Each point is reached from the start by the listed moves, each made once or not at all, plus a little noise. Say if it took an odd or an even number of moves. Then give how often each move was made.

Moves:
(1): [-11  27  -9]
(2): [  9  20 -87]
Start: [-10   8  -8]
Points:
[ -1  27 -95] -> odd (0, 1)
[-21  34 -14] -> odd (1, 0)
[-8  8 -6] -> even (0, 0)

Moves:
(1): [ 40 -35 -16 -10 -11]
(2): [ -5  38  30 -65  36]
(3): [-33 -56  48 -24  -2]
(4): [ -4 -21   9  28  37]
Start: [-11  17  12  -7  -7]
Points:
[-17  54  43 -73  30] -> odd (0, 1, 0, 0)
[ 29 -16  -4 -18 -17] -> odd (1, 0, 0, 0)
[-12 -55  83 -80  53] -> even (1, 1, 1, 1)
[ 25  21  28 -81  18] -> even (1, 1, 0, 0)

Moves:
(1): [ -9 -28  -8 -30   0 -25 -20  16  21 -18 -18]
(2): [ -4 -10   0   5   8   0   8   6 -10   1  -1]
(3): [-3  7 21  9 -9 35  9 -8 -3 -6 -7]
(4): [  3   2  10  -5 -17  -1  -5  15  -9  -4   3]
(5): [-2  8 -3 -1 -3 -3 10 -1 -6 10 -9]
(6): [-19 -21 -29 -12   0  -1  -5  10 -12  -4  -8]
(7): [ 22 -16   4   1 -21  -2 -12  -1  18  -2 -12]
(8): [-14   8  11  16  -8  -2  18 -14  10   9  15]
Start: [ -2 -30  -7 -10  19 -10 -13 -10 -17 -20 -14]
Points:
[-11 -95 -32 -51 -14 -43 -37  35 -15 -38 -58] -> even (1, 1, 0, 1, 1, 1, 1, 0)
[  0 -19   1 -15  -1 -13  -9   4 -33 -14 -20] -> even (0, 0, 0, 1, 1, 0, 0, 0)
[-37 -36 -27  -5   9 -16  10 -14 -26  -5 -15] -> odd (0, 0, 0, 0, 1, 1, 0, 1)
[-39 -52 -24   0  20 -11   8  -8 -29 -15  -8] -> odd (0, 1, 0, 0, 0, 1, 0, 1)

Moves:
(1): [ -2 -37  -9  27 -12  18  27 -36   3  28 -47  11   7  -8]
(2): [-10   5   1  -8  11  16  -6  16 -12  -5  17  10  -7  -3]
(3): [ -9  38 -12  16  -5 -39 -25  24  -9 -30   9  16 -17 -23]
(4): [  4   1 -16  13  -7  -8  -4  27  15   1   3  19  -4  -9]
(5): [  7   6   9   0  27  19   5 -24  18  21 -30 -16 -14   6]
(6): [-15  -6   5  -6  18 -15  24 -16   2  16   1   0  25  -3]
(7): [ -7   1 -22   7   9 -19  17 -10   4  -9  12  -4 -27  13]
(8): [ 4  1 -2 17 26 -4 -3 -5  1 -3 15 -3 -4  3]
(9): [  9   8 -23  -7   9  -4  -4   5  -2 -10  -3  13  30   2]
(10): [  0   4   3 -18 -15  -6  24  39 -21 -20  -6  10 -15 -18]
(11): [ 15   4  -4  -6 -18   8  14   5  -8  -1   6 -12   5 -11]
Start: [ 12  12   6  14 -14 -32  24   0   8 -26 -12   8 -17  -4]
Points:
[ 23  58 -24  18 -59 -77  33  95 -14 -77   2  40 -49 -64] -> even (0, 0, 1, 1, 0, 0, 0, 0, 0, 1, 1)
[  4  25 -23  27   6 -59  74  -9  -2 -19 -89  41  -1 -49] -> even (1, 0, 1, 0, 1, 1, 0, 0, 1, 1, 0)
[ -7  50 -16  47  62 -91  43 -32  25 -30  -2  -1 -53 -11] -> odd (0, 0, 1, 0, 1, 1, 1, 1, 0, 0, 0)
[ -3  60 -35   5  31 -94  65  16   0 -60 -30  25 -35 -28] -> even (0, 0, 1, 0, 1, 1, 1, 0, 1, 1, 0)
[ 19 -15 -65  54 -16 -45  60 -14  28 -15 -46  48 -11  -8] -> even (1, 0, 0, 1, 0, 0, 1, 0, 1, 0, 0)

Moves:
(1): [  8  -5  -8 -12 -13  -9   0  -2  -4   0   8   2  -2  -6]
(2): [ 16  -9  -2  11   1  -7  -5  13   1   3 -23  18 -17   0]
(3): [-15  19  17  -4   6 -25 -21   9  17 -17  -4 -39  -4  -8]
(4): [ 11  -9   2  -8   9  -7   0   9  -7  -4   8  -8   3 -14]
(5): [-16 -10  -5   0  18  12 -24  -4  -6  -2  -1  19  -7 -17]
(6): [-15 -15  10   6  -7 -12 -28  -9  14 -12   1  11   2   9]
(7): [-12   2 -14   4   1   5   4   2  -3   6  -3 -16   1   2]
(8): [  7  -8 -12   3  -8   3   8  11  26  14   5 -20   6  -3]
(9): [  2 -12  19   6 -12  -8  10  -6 -13   6  -5   6  -1  -3]
(10): [ -4 -10  10  -9 -14   6  17  -6   5 -14  -3 -22 -12  -3]
(11): [ 12  -5   4   5 -16  -3 -14   2   2 -11  -9   1   1  -4]
(12): [ 13  -7  20   5   8   5 -11   2 -10   2  -8  14 -26   8]
(13): [ 13  -3  -9   9  14   5   2 -13  -5  18  -4   2   7  -2]
(14): [ -2 -24   6 -20   6   0 -16 -12  -8   6 -11  -5  -4   1]
Start: [ -2  -2   7   2 -11 -11  23  -2  -2  16   1   5  11   5]
Points:
[-20 -40  54 -21  -4 -40 -45  -3   7 -32   3 -19 -35 -25] -> odd (1, 0, 1, 1, 1, 1, 0, 0, 0, 1, 0, 1, 0, 0)
[  8 -95  35  -9   1 -10 -35   3  11   9 -29  13 -44 -16] -> even (0, 1, 0, 1, 1, 1, 0, 1, 0, 1, 0, 1, 0, 1)
[-25 -36  42 -17  -7 -38 -21 -34  21  -3 -18 -47   1   0] -> odd (0, 0, 1, 0, 0, 1, 0, 0, 0, 1, 0, 0, 1, 1)
